Each row is a point. The window is the flat piece filled in between its corners: a triangle in 3 columns, a solid with four corners in 4, and so on. A path goes straight from each point to the next, and from the last back to the first. List the points from which the path goes on through the window.

Window (4 x 4)
-53  17  -52  -15
-14  17  -44  54
22  -31  0  -19
-19  10  29  1
Path:
(1): -59  -18  -46  27
(2): -14  -37  7  8
(3): 29  18  0  7
(4): -16  60  -4  -4
(5): -53  -25  -32  -9
(6): -56  -3  26  9
(7): -14  35  -31  3
(8): 10  23  -50  -8
Through the window after points: 4

Window (6 x 6)
26  13  -19  28  9  -22
17  -57  9  -4  1  8
-56  20  -9  -44  -3  -43
-4  -41  54  -5  -31  -31
3  -8  -21  -25  -13  18
3  12  9  -37  36  13
Path:
(1): -14  1  -9  18  27  33
(2): 19  -35  -11  -53  -7  -24
(3): 43  -22  11  -60  5  -8
(4): -18  -38  9  23  11  14
(5): -50  -2  -19  4  -3  5
(6): -3  -5  -3  -39  -7  -17
(7): 23  -26  0  -30  -23  -37
(8): -19  -6  -4  12  -3  0
(9): -8  -7  -9  31  5  3
(10): 33  -27  1  -23  4  -21
(11): -3  -41  9  -57  -2  -59
(12): -22  -4  24  -7  -17  -13
(13): -27  11  29  -23  25  31
(14): 13  -9  8  -25  7  -20
(15): 35  -17  4  -34  -2  -47
(16): -9  -15  26  29  0  -7
Through the window after points: 3, 5, 9, 11, 13

Window (9 x 9)
22  -24  8  19  -9  5  26  15  28
-54  19  -29  -17  27  4  10  31  20
-3  -15  -2  9  -27  33  24  6  -3
-2  -24  11  -2  2  14  -1  -8  16
-18  9  -2  60  -4  18  19  2  -32
26  22  10  27  -19  25  4  -1  -1
37  8  -24  -10  1  -14  39  -24  -11
6  -12  -9  -29  -20  -22  33  22  -19
11  -13  28  9  -12  18  36  -1  -4
Path:
(1): 3  -5  1  6  -9  -3  26  -8  14
(2): 0  16  6  5  -20  0  13  -21  9
(3): 31  -1  -10  12  3  19  29  14  -14
(4): 18  -24  -5  10  19  16  31  27  -18
(5): -11  4  8  21  -32  3  11  -12  20
(6): -13  -1  8  3  -19  -2  27  -3  7
(7): 4  -13  -13  3  4  12  22  11  -12
(8): 7  -14  -5  12  13  18  13  16  -12
(9): -10  15  5  -9  -27  3  17  -17  12
(10): -13  15  2  44  -13  9  16  -2  -15
(11): -2  -18  -9  43  12  33  29  16  -36
(12): 26  3  4  -7  3  23  22  9  -16
(13): 3  10  -2  28  -35  -2  11  -4  10
(14): 9  8  6  13  -31  17  10  -3  10
(15): 19  -12  -2  7  30  16  20  17  -30
(16): 20  -4  -10  1  11  21  29  27  -17
Through the window after points: 2, 4, 10, 12, 14, 16

Window (11 x 11)
-60  38  -31  19  26  -40  29  4  -31  -19  46
1  -21  -36  1  -7  20  8  -21  -9  -7  -14
-37  10  8  18  27  15  -12  -10  -18  -14  16
-3  -13  -32  -19  -2  21  -24  16  -2  -3  -3
28  15  -26  -17  -39  13  -12  -19  5  33  18
-36  13  -9  14  -11  -16  -12  -16  17  9  -1
-16  -46  -15  -12  -7  16  28  -5  -9  31  7
22  9  37  -28  -27  -15  36  14  5  -17  53
18  -19  7  8  17  3  -10  -18  32  23  2
8  -6  43  -34  25  -5  -6  -18  17  21  -23
-11  -10  -31  -19  0  42  15  -8  15  0  8
Path:
(1): -20  -8  -10  -36  -6  -23  4  -34  4  -5  26
(2): -9  -4  -9  1  5  5  -12  -28  8  2  22
(3): 3  -3  -2  -3  -1  4  11  9  13  18  -4
(4): -9  8  4  6  -4  4  8  12  1  12  12
(5): -14  -11  -6  -23  8  4  2  -16  7  3  22
(6): -37  -25  -17  -10  -12  0  -11  -26  5  -6  25
(7): -2  15  -15  0  14  26  16  3  2  4  -3
(8): -7  34  -2  6  28  4  13  15  11  12  -3
(9): -20  -12  -7  -12  5  -7  5  -20  -24  -10  31
(10): -22  -4  -25  -9  5  -5  -25  -21  -7  -7  36
(11): 4  2  -15  7  -16  16  31  4  1  9  -4
(12): 2  -4  -17  17  3  22  17  12  5  8  -29
(13): -12  -16  15  -26  0  12  -26  -26  3  4  33
(14): -18  -3  -27  -42  -4  3  -19  -34  -4  -9  14
(15): -7  -2  -20  18  7  16  14  29  0  5  6
(16): 4  -10  7  24  3  33  30  33  -9  16  13
Through the window after points: 2, 6, 14, 16

Window (14 x 14)
14  -16  -16  19  8  -1  -7  0  -19  -59  0  -14  -15  37
17  -7  35  0  -12  29  7  18  -37  -5  3  -5  21  -20
-21  -13  2  3  2  3  37  -25  -10  19  31  24  7  8
59  -35  20  5  9  5  13  -45  -31  -21  13  -8  18  -10
45  -19  4  27  -18  -28  -17  20  -3  0  9  14  24  1
-9  -34  26  -26  -18  -20  19  15  19  -14  12  2  -15  -31
-19  -18  -23  -12  -3  60  3  34  -8  13  10  -33  -29  7
0  33  -7  -30  19  -5  -33  -18  -13  2  20  -5  15  -29
8  -7  13  -12  -11  21  19  8  14  -11  22  -4  -23  30
35  4  -4  -4  9  -14  -3  -2  -15  -23  21  18  -40  -30
5  4  5  16  -11  -11  25  -18  -11  -4  4  -27  0  11
2  -13  43  -2  36  -2  34  -19  1  9  44  -3  10  -38
18  2  -11  20  18  -9  -9  -10  8  12  -25  39  -20  18
5  21  -51  -39  11  -21  9  52  -19  -27  -30  -16  -14  40
Path:
(1): 0  23  3  2  11  16  42  -26  4  -17  -4  4  26  -24
(2): 25  -21  -2  8  2  18  21  -13  -2  -17  -3  -5  16  -11
(3): 29  -18  30  -15  2  -19  -6  -19  -42  -4  33  -13  -19  6
(4): 2  -15  -4  -21  -4  -25  -29  -6  -50  2  11  -7  -30  22
(5): 0  13  -27  -5  11  34  42  36  23  -16  -7  -13  9  2
(6): 21  -12  5  5  -10  32  24  -3  -7  -12  15  -11  26  -42
(7): 6  -3  43  -12  5  -7  -11  23  -39  0  1  7  -22  40
(8): 15  -36  3  4  -37  -43  -20  21  -26  11  26  -20  -11  21
(9): 35  14  5  21  20  18  19  -8  11  -20  -8  22  26  -16
(10): 3  -7  1  -6  -17  5  5  8  1  -25  12  5  6  -24
(11): 28  -10  22  -1  20  -19  -5  -1  -23  24  10  -5  -4  13
(12): 16  -7  39  -2  32  -29  7  -7  -29  16  12  -12  -16  5
(13): 1  -11  -8  1  -7  16  16  -1  7  -21  13  -3  7  -1
(14): 16  6  -13  -10  -4  -3  20  -4  18  -16  6  13  5  -4
(15): 13  -16  25  1  3  -8  0  -2  -17  -2  16  -3  -6  -3
(16): 5  -17  6  -12  3  7  -1  7  -20  0  18  -7  -19  3
Through the window after points: 2, 4, 6, 8, 10

Window (14 x 14)
-2  -5  8  1  -11  5  60  -14  0  16  10  25  -12  53
-17  27  -12  2  16  44  -22  8  1  -8  -29  39  -8  18
-20  -11  18  -3  -39  13  22  -18  3  12  16  -4  -7  -25
-5  8  -6  -24  13  40  -9  7  -2  16  -1  18  1  4
19  7  -5  -1  -1  4  -3  30  -26  22  -18  -22  12  4
-24  -1  20  29  26  2  24  7  -13  16  3  24  -25  22
-14  15  -16  -11  19  -16  3  2  -17  -19  -5  -9  -3  21
-3  -15  -26  -7  2  23  0  -15  -31  -15  0  14  28  21
16  34  -8  -5  35  7  16  7  -15  -20  -7  15  -47  -14
-1  14  6  0  -8  -13  5  19  13  -10  23  15  3  6
10  3  12  -24  8  -22  12  -4  -20  -33  -15  -24  16  -25
2  -19  -5  13  25  18  -20  -11  5  2  -8  8  -31  -5
-31  -16  -3  13  18  -11  16  14  17  -38  4  -6  -10  -21
10  -26  13  -11  -12  19  11  -8  -24  -12  14  -20  -5  15
Path:
(1): -3  6  7  17  1  21  20  -9  1  -11  11  -15  -5  3
(2): -8  -13  -2  -28  11  -7  3  7  -17  -7  -7  31  -11  15
(3): -7  -5  -4  -7  3  -4  1  8  -31  4  -16  11  -25  13
(4): -2  11  -2  4  13  29  20  -14  26  -29  29  -3  33  13
(5): 0  9  -16  9  10  11  0  -6  2  -1  19  -6  13  2
(6): -2  2  8  -19  3  17  4  13  -9  2  -6  16  -12  7
(7): -8  -20  1  -6  1  3  18  15  -15  -11  -4  28  -4  17
(8): 4  19  -8  4  0  21  12  -26  -9  19  8  -17  8  13
Through the window after points: 3, 5, 7

Window (14 x 14)
-9  4  1  9  48  27  18  -36  -42  -5  -17  -8  -36  -12
-9  38  -15  29  9  -31  -23  8  -1  40  26  -32  -2  22
-17  9  10  4  10  9  -28  1  -11  -39  -58  -11  22  4
-28  -34  -11  29  -20  20  -12  -13  4  -21  -59  6  32  8
-12  -4  -8  -26  0  60  -10  7  -32  4  0  14  -38  -32
-16  -8  -12  -6  6  0  -12  -30  -38  -14  -14  6  39  18
8  26  36  22  -13  -18  -19  -6  -19  26  27  -25  -49  27
-22  -19  14  -26  31  34  -6  0  -2  20  -26  32  -9  -6
29  14  -6  -7  -14  -24  -13  -8  -8  12  -4  -4  -52  -16
-25  30  -16  3  -7  9  10  -21  7  -20  -8  19  28  25
-37  -30  -28  -4  -15  -2  1  21  -6  -43  -43  15  15  37
13  -5  -1  -3  11  7  -25  -12  10  -8  20  -22  -32  7
51  41  8  43  32  -4  0  -2  -29  11  28  -8  2  13
-12  12  10  13  6  -12  23  5  -5  -8  12  -13  47  -5
Path:
(1): 0  20  -1  -14  -13  20  7  15  -24  10  -33  -24  -3  26
(2): 2  5  -2  -1  -2  14  -4  -10  -20  10  -6  -20  -14  7
(3): -10  3  0  9  16  -2  -2  -8  -14  -16  -11  19  -11  -17
(4): -27  13  -1  32  22  -20  -13  2  0  -33  -7  32  -5  -15
(5): -12  -15  -10  -14  -16  15  2  6  -17  -5  -19  -12  5  32
(6): -3  4  -8  0  -11  9  11  -5  -7  -17  -26  -9  3  28
(7): -17  15  -10  14  9  1  -9  -8  -5  -9  1  18  16  9
(8): -2  3  -4  25  20  -7  -14  -17  -3  -20  7  10  11  4
Through the window after points: 2, 4, 6, 8

Window (14 x 14)
28  1  -13  -24  -3  31  3  -5  32  -11  41  -19  -26  13
2  -8  14  6  -17  7  -5  30  14  3  16  -4  17  25
-6  30  14  9  -7  -36  25  -18  -34  5  4  -18  -13  0
36  12  -23  26  3  2  -8  58  -5  4  1  -6  -19  29
4  15  7  25  18  8  1  0  -1  -10  -17  -10  2  -5
-13  -21  -9  -16  19  -11  -1  15  0  2  -7  1  8  -11
10  29  8  -4  -4  -1  47  18  6  -25  0  24  9  8
-12  27  0  -8  -16  8  5  25  -8  -14  9  -28  19  -16
-5  -30  -22  -25  27  37  -16  -24  21  -20  -37  -9  17  53
18  -46  6  -29  -8  -18  3  25  10  -30  -12  -9  -26  -10
3  -11  -1  -14  30  17  20  -7  21  -12  -1  -34  12  34
-15  -3  5  23  25  -10  31  -5  -60  -22  -14  -1  -36  -6
-8  -3  -8  17  -15  3  19  32  5  16  -24  -7  1  9
-31  7  19  -17  10  -3  -13  34  -3  -5  -18  -15  -19  -13
Path:
(1): 8  10  43  -11  -31  41  0  3  -23  15  6  -19  22  3
(2): 11  -5  2  -20  -9  30  0  3  2  5  -8  -11  16  1
(3): -10  9  -13  19  14  -29  14  31  -2  -22  10  -8  -7  13
(4): -13  12  -22  8  16  -17  11  18  26  -17  0  -25  -19  19
(5): 15  -12  17  -12  4  13  11  -3  -19  -2  -9  7  7  6
(6): 27  0  2  -16  -6  -5  -5  5  -38  19  -2  -34  -9  4
(7): -17  10  -2  13  7  13  18  18  24  -20  5  9  8  19
(8): -15  6  -27  16  29  -22  20  17  6  -15  -15  -4  -24  9
Through the window after points: none

Window (14 x 14)
-8  -9  -11  1  16  24  9  6  12  38  26  -3  9  7
28  20  12  14  -40  -14  30  20  12  9  -30  8  -11  2
30  -14  23  19  -60  -23  39  6  10  -10  -3  -10  -26  -18
-37  -20  17  18  -8  14  -13  4  -2  -13  13  27  -7  14
-44  -3  -3  7  -6  30  -21  -24  -13  32  5  2  -12  11
9  2  -12  29  18  -16  -1  -18  9  14  12  1  4  -4
17  -8  -14  3  13  21  -13  -7  -1  10  4  -20  2  23
6  -23  -35  7  6  -20  17  0  31  6  -13  -11  -11  1
-15  -11  -18  -4  25  -9  12  -7  -7  3  -2  -20  25  -4
38  -19  13  -5  -49  -41  8  12  15  5  -16  13  -6  -22
-7  -21  -17  -2  14  5  16  -30  -9  14  10  18  5  24
-17  -10  -10  -4  -3  17  -2  -10  -13  -22  10  35  -23  -28
-28  11  -8  -10  -19  9  -9  -17  7  -8  28  13  -3  13
22  -15  12  10  -29  -5  22  -15  36  -11  -22  8  7  -23
Path:
(1): -28  -2  32  -33  7  5  17  -3  8  16  14  11  -5  12
(2): -23  -11  7  -25  22  5  4  -23  2  -4  6  4  -22  10
(3): -12  -6  -12  18  -13  10  -3  -13  -3  22  8  8  4  7
(4): 23  -44  -24  25  -20  -2  12  26  -12  16  -5  -8  21  3
(5): -18  27  12  -12  -1  -13  17  -34  37  -15  -4  14  -43  -9
(6): 12  -1  7  -6  9  -7  9  -10  12  8  12  3  -12  0
(7): -5  -22  -14  23  -35  4  18  3  2  0  -6  3  -4  -7
(8): 10  -1  -35  34  -36  4  -14  -15  1  -9  4  -3  -7  -2
Through the window after points: 2, 4, 6, 8

Window (14 x 14)
41  -26  1  0  -5  12  17  2  -41  -24  20  -1  9  -3
10  -10  55  7  25  11  -12  0  -8  5  1  -15  -25  44
-1  2  -40  -14  -32  9  20  -33  9  10  9  -10  22  -27
-26  46  32  8  10  6  -13  4  -34  -9  3  -17  -44  33
-6  2  -11  1  -20  -18  35  -21  1  -24  14  -18  51  -9
34  6  22  -4  9  -25  -5  4  -15  -16  9  -6  -44  60
30  20  25  -18  39  18  3  23  -3  -25  8  -16  -26  38
-14  17  2  -14  -40  -21  41  -12  -3  7  -22  -41  4  -41
36  -17  -11  1  19  -18  0  22  -17  0  6  23  30  -4
26  -29  9  -30  8  -1  36  20  -20  -5  27  39  11  28
5  3  6  -16  -32  5  -2  -6  0  -30  -17  9  18  -7
7  -10  -26  23  -47  13  25  25  14  -8  13  -3  32  -18
5  39  -1  -2  -48  9  18  -10  -14  17  -17  -35  33  2
-1  -27  -23  -23  -15  -1  6  17  -18  -11  1  -21  24  12
Path:
(1): 11  -6  22  -30  -16  -15  11  6  -5  -22  17  2  6  -6
(2): 14  -7  -27  14  5  10  38  3  -20  15  -8  7  27  21
(3): 17  -28  -42  -36  1  5  43  -30  -13  -20  -43  6  24  19
(4): 13  21  41  18  -14  -2  -22  33  -12  8  40  -16  -14  -11
(5): 19  30  6  -43  -1  -5  0  19  4  3  35  -24  3  9
(6): 6  -30  -7  26  -2  14  22  -15  -19  -25  -31  3  -1  18
(7): 1  22  -27  9  -22  3  44  -3  -38  19  -57  -13  32  -12
(8): 9  -7  23  -22  -28  -7  -11  3  20  -24  47  -23  -1  8
Through the window after points: 1, 5, 7

Window (14 x 14)
3  -7  -9  49  -15  14  -11  -10  9  -47  -55  21  12  4
-15  10  -19  8  10  -4  -23  -17  11  -8  -25  -25  8  33
23  30  -22  18  -15  -29  -13  27  27  -13  -35  0  0  24
-4  60  9  5  -7  -4  -19  -32  -16  -24  15  29  44  -11
-33  18  -22  20  16  -23  -27  25  4  -14  14  -6  2  10
0  12  -28  -13  9  13  -25  -9  33  -5  -20  14  -37  -26
-6  12  7  -6  -8  -28  -2  -9  -32  -15  -1  26  17  -4
-15  14  16  23  43  21  -19  3  -3  10  -24  -6  6  11
7  16  -3  -27  -5  -3  -10  31  2  -2  24  -26  10  10
-40  14  3  2  -25  5  -7  26  -16  2  -12  5  -11  4
10  2  -24  -27  31  26  55  -15  45  46  -21  -8  13  -18
-17  25  11  9  -10  -11  -10  27  1  -47  -42  -11  -9  -4
2  9  -29  9  -2  30  19  -27  -16  -3  -20  -6  -37  -27
7  24  -26  -43  4  -4  17  33  -11  28  -11  -11  52  -7
Path:
(1): 1  38  -8  -33  30  0  23  21  24  -23  -28  19  -20  9
(2): -2  33  -31  -30  25  31  32  -12  2  -19  -29  30  23  5
(3): -2  0  0  10  0  -6  1  2  22  25  -11  -17  -2  -14
(4): -5  12  3  9  -6  -12  -24  9  5  4  -23  -16  10  -7
(5): -2  25  -34  -3  17  20  16  -1  18  -6  -10  0  -3  12
(6): -8  15  -20  -1  15  8  6  13  -12  -5  -13  -3  7  9
(7): 5  20  6  -10  -24  -10  4  -10  12  19  -12  -10  26  -26
(8): 10  8  12  -1  -9  -38  -40  -4  4  3  -10  -28  8  -12
(9): -26  27  -18  2  9  20  17  22  3  -22  -11  26  17  24
(10): -6  37  -2  2  5  6  -1  2  -9  -33  -5  25  24  3
(11): -7  36  5  5  -12  -12  -21  -13  -3  -11  -9  -2  16  -12
(12): -3  9  -21  1  -20  -4  -7  4  -9  4  -7  -13  21  -11
Through the window after points: 2, 10
